Rows are points. Any point is a mix of the corners, with weights that add up to 1. It lies inside the corners' shape when no weight is negative. Is each point inside? If not, which corners have a negative weight?
In the rows, zero is written as 128.

Corners:
(1): [ 84 143 163]
(2): [144 168 126]
(3): [145 169 168]
(4): [162 127 103]
Points:
[141 165 164] => inside
[115 160 164] => outside (4)
[126 135 117] => outside (3)
[164 173 142] => outside (1)

Corners:
(1): [108 157 196 137 116 101]
(2): [129 129 194 148 158  77]
(3): [156 103  72 164  78  92]
(4): [ 78 129 162 114 160 101]
(5): [146  79 138 100 157 175]
(6): [126 160 177  98 154  93]
(7): [159 121  77 168 124 139]
Points:
[125 125 149 112 170 118] => outside (1, 3)
[133 111 150 126 140 127] => inside
[126 140 102 180 112  94] => outside (5, 6)
[105 120 156 118 154 115] => inside
[139 125 111 134 129 136] => outside (2)
[114 134 150 127 142 108] => inside
[105 144 174 164 131  70] => outside (5, 6)

Corners:
(1): [124 133 109 132  97 121 165  81 117 128 180]
(2): [117 129  69 110 186 123 149 165 131 129 136]
(3): [ 70  99 169 116 117 138  98 105 126 126 152]
(4): [132 147 156  48 117  82 118 114 178 125 130]
(5): [150 141 176 134 134 128 133  73 121 193 168]
(6): [135  87 114  71 187 144  52 168 124  33 118]
(7): [132  80 114  74 165 124 122 187 143  76 156]
(8): [ 95 114 136 136  95 138  92 155 127 103 176]
(9): [136 150 210 150 120 139 142 117 105 131  86]
(10): [125 124 145 164 149  63 136  89 174 153  78]
(11): [109  99  97 189 121 101 127 145  67 154 100]
(12): [154 116 146 130 126 138 123  89 144 159  77]
Points:
[109 117 159 137 100  96 124 109 145 128 103] => outside (2, 5, 6)
[119 120 146 117 136 124 123 134 126 116 140] => outside (12)
[120 111 143 125 141 148 102 135 125  99 146] => outside (4, 11)
[129 121 156 126 124 124 121 114 125 127 131] => outside (2)
[163 127 134 105 163 113 140 122 134 139 120] => outside (3, 8)

Corners:
(1): [ 83 177 126 110 142 161 133 164 132 159 198 146 174 170 134 145  77 104]
(2): [133 132 113 108  59  81 138 121  97  86 182  89 204 170 131 133 147 145]
(3): [139  75  86 103 104  70 121 160  88  94 118  76 160 182 189 177 150 141]
(4): [112 125 176 139 146 122 104 113 111  92  86 101  90 143 136 123 152  74]
(5): [157  99  61 168 161 155 153  70 157 146 116 117  88 102 105  64  96 126]
(6): [137 151 104 172 142 175 119 146 141  93 132 134 111  93 111 160 112 131]
(7): [163 113 157 158 150 160 177 113 118 161 146  96 118 156  95 169 158  87]
(8): [128 141 128 129  82 165  94  87 172 159 131  81 152 159 118 195 139 123]
(9): [111 186 133  98  80 149 164 151  87  86 170 103 110 196 150 133 143 140]
(10): [150 131 145 130 115 130 128 111 115 155 121 104  75  96 203 157 136 139]
(11): [ 91 103  91 154 172 165 173 102 158  97 114 167 172  67  81  71  99 144]
(12): [ 85 144 120 195  88  96 155  81 171 131 138 127  77 115 132 102 156  81]
(13): [141 120 110  93  65 112 134 171 114  83  88 118  99 100 145  94  84 143]
(14): [ 82  79 119 120  72  75 155  78  55 126 159 118 171 194 171 125 114  98]
(15): [119  92 160 140 144  92 158 121 108  89 126 109 169 182  92 141  89 169]
(16): [153  97 145 110  67 152 109  78 176 127 170 127  89 127 133 155 142  97]
(17): [128  90 168 146  68 158 144 142 140 159 102 106 125 163 164  94  99 136]
(18): [100 133 125 136 143  95 123  96 133 126  98 167 170 174 129 145 147 114]
(19): [100 165 162 163 107  95 158  76 168  80 118 156 161 123 194 188 121  81]
Points:
[122 132 119 151 132 151 155 119 128 136 138 120 141 136 102 124 108 135] => outside (3, 4, 16, 19)
[119 129 121 131 119 119 134 116 126 114 135 120 140 147 133 144 128 120] => outside (17)
[116 129 112 139 108 137 155 123 120 125 142 118 134 134 140 124 119 119] => outside (4, 15, 16, 18)
[125 132 133 142 113 135 141 112 147 115 131 119 126 125 137 138 124 119] => outside (14, 18)
[120 105 124 100  98 139 130 126 116 125 148 106 141 150 137 112 103 144] => outside (6, 7, 12, 18, 19)
[126 144 141 139 116 121 131 131 127 111 123 106 129 151 141 148 132 117] => outside (11, 14, 16)
[123 125 139 131 112 132 136 120 127 120 129 117 123 149 136 133 128 112] => inside
